Each row is a point. A path goes straight from each point to the next, and from the last back to the first. The post is the endless flat space through its rows: a point in 2 columns, a line in 3, a plane in 4, and so on, so that a path can go around it. How many times does the path go around the post? Going back the other way cancels.

Post (2 x 3)
[[ 17 -34  -7]
 [ -4  -3  12]]
Path (31 x 3)
[[ -2 -31 -19]
 [ -1 -44   3]
 [ -2 -27   2]
 [-20 -10   7]
 [ 23 -60  -8]
 [ 30 -51   4]
 [  7   0  13]
 [ 45 -59 -32]
 [ 13 -29 -16]
 [ -2   9   0]
 [-10  -1   6]
 [ -2 -42  -6]
 [ -3 -15  24]
 [  1 -17  13]
 [  7 -44  -9]
 [ -7  -8   2]
 [  0 -38  -8]
 [ -4 -19  13]
 [ -5  -7  28]
 [ 19 -18   4]
 [ 20 -20 -17]
 [ -6  -4   3]
 [ -6 -23  -2]
 [ -5  -2   2]
 [  1  10  13]
 [  5   2  -4]
 [  3 -28 -20]
 [ -5 -38  -2]
 [ -7 -15   9]
 [ -4 -24  -8]
 [  0  -4  -2]]
Times around: 2

Post (5 x 6)
[[-27 -10  -4   8  -4   8]
 [-12 -10   4   7  15   1]
 [ -6 -16 -15  -4   5  13]
 [-20   2  -8  12   3 -20]
 [ 37   0  31  -1   1   0]]
Path (27 x 6)
[[ -4 -15 -32   8   6 -34]
 [  1 -11  17  14   5   7]
 [-24   1 -26  20  22  -8]
 [  2 -21 -25 -23  27  31]
 [ -2  -9  34 -11  10   4]
 [-40 -49 -12   0   6  32]
 [ 16 -24  16  14  -6  36]
 [-16   9   0  18 -48  12]
 [-14 -15   8  -2  31  31]
 [  5 -14  17 -26   2  14]
 [-12 -28  20   3  11  -3]
 [ 11   7  16   9  -2 -60]
 [ 12  -3 -12  17  -9 -38]
 [ -6   9 -22  34  25 -28]
 [-42 -21 -38  -4  -9  34]
 [-23  18 -32 -13  10 -45]
 [ 13  -9  17  -8  11  -6]
 [ -8 -25 -17  13 -11  10]
 [-26  -4 -14  19   9  -9]
 [ -1 -14 -20  -7  26  24]
 [  9  -2 -27 -30  -5  16]
 [-25  -2   2  13  26 -34]
 [-38 -25   6  21   1  10]
 [ 23 -34  -7  -2  25  36]
 [ -4   2   2   9  -5  13]
 [ 13   9   0 -15 -18  -3]
 [ -5 -17  17 -12  36 -15]]
Times around: 5

Post (8 x 9)
[[ 10   0  -3 -24  -5 -10   6   0  14]
 [-18 -11 -11  21  12 -11 -11 -16 -11]
 [  9   6   0 -19  20   4  17  15   5]
 [ 23  32  30 -15  28  -4   0  -6  43]
 [  6 -25  22 -22  -1  -9  15 -15   5]
 [ 14  -4   3   2  12   1  -6 -32 -15]
 [ -5 -11  -8  14 -11  -1  -2  -5  -7]
 [  2 -22 -15   7  12  -3 -12  10  11]]
Path (27 x 9)
[[-13 -35   0 -14  14 -19  16 -37 -15]
 [ 32   9  11   4  -7 -13  -2 -41  -5]
 [ -6 -20  11  -2  -1 -21   0  18  -2]
 [-15  13  -1   5  17  -8 -11  -6  -6]
 [  6 -13  -6 -11   3  -3 -12 -38  -7]
 [ 47  21  19  22  16  20 -18 -60  28]
 [-11 -12   6  27  -3   4  -3 -14  43]
 [-13   3  -9   0 -13  12  -1 -11   7]
 [-14   6   3 -40  -8 -12   7  21  -1]
 [-28 -26   0  10  15  -5   9  26 -20]
 [-14  -5   0 -42  32  -6  -9   5  25]
 [ 11  -5  16 -20  39   4  10 -24   0]
 [ -8   3  -5   4  41  -1   6   1  25]
 [ 18   3   0 -51   7  15  -5  -3  26]
 [-15 -24   7 -45 -13 -23  13  -6 -15]
 [  1  -7  16 -12 -17   0   0 -29 -35]
 [  6 -10   2 -17   0   6  -4 -39 -15]
 [ 29 -32 -12  -9  30  15  -6   3  30]
 [ 13 -22  -7  26  -1 -10 -29 -12  22]
 [ 32 -11  10  -3  24  -7  -5 -24   7]
 [ -8 -36  -5  -7  38   8  33  19  13]
 [-20 -26   3   2 -23   0   5 -19  21]
 [ 16  -1  -3 -25 -21  -4 -25 -34 -17]
 [  1  -7 -15 -37  15 -13  11  24 -17]
 [ -8   1   8  -2  -8 -39  21  -6  -2]
 [  2 -31  -9   1  11  -6  -7  20   7]
 [ 26  -6   6   2  52  -7  10   8   5]]
Times around: 0
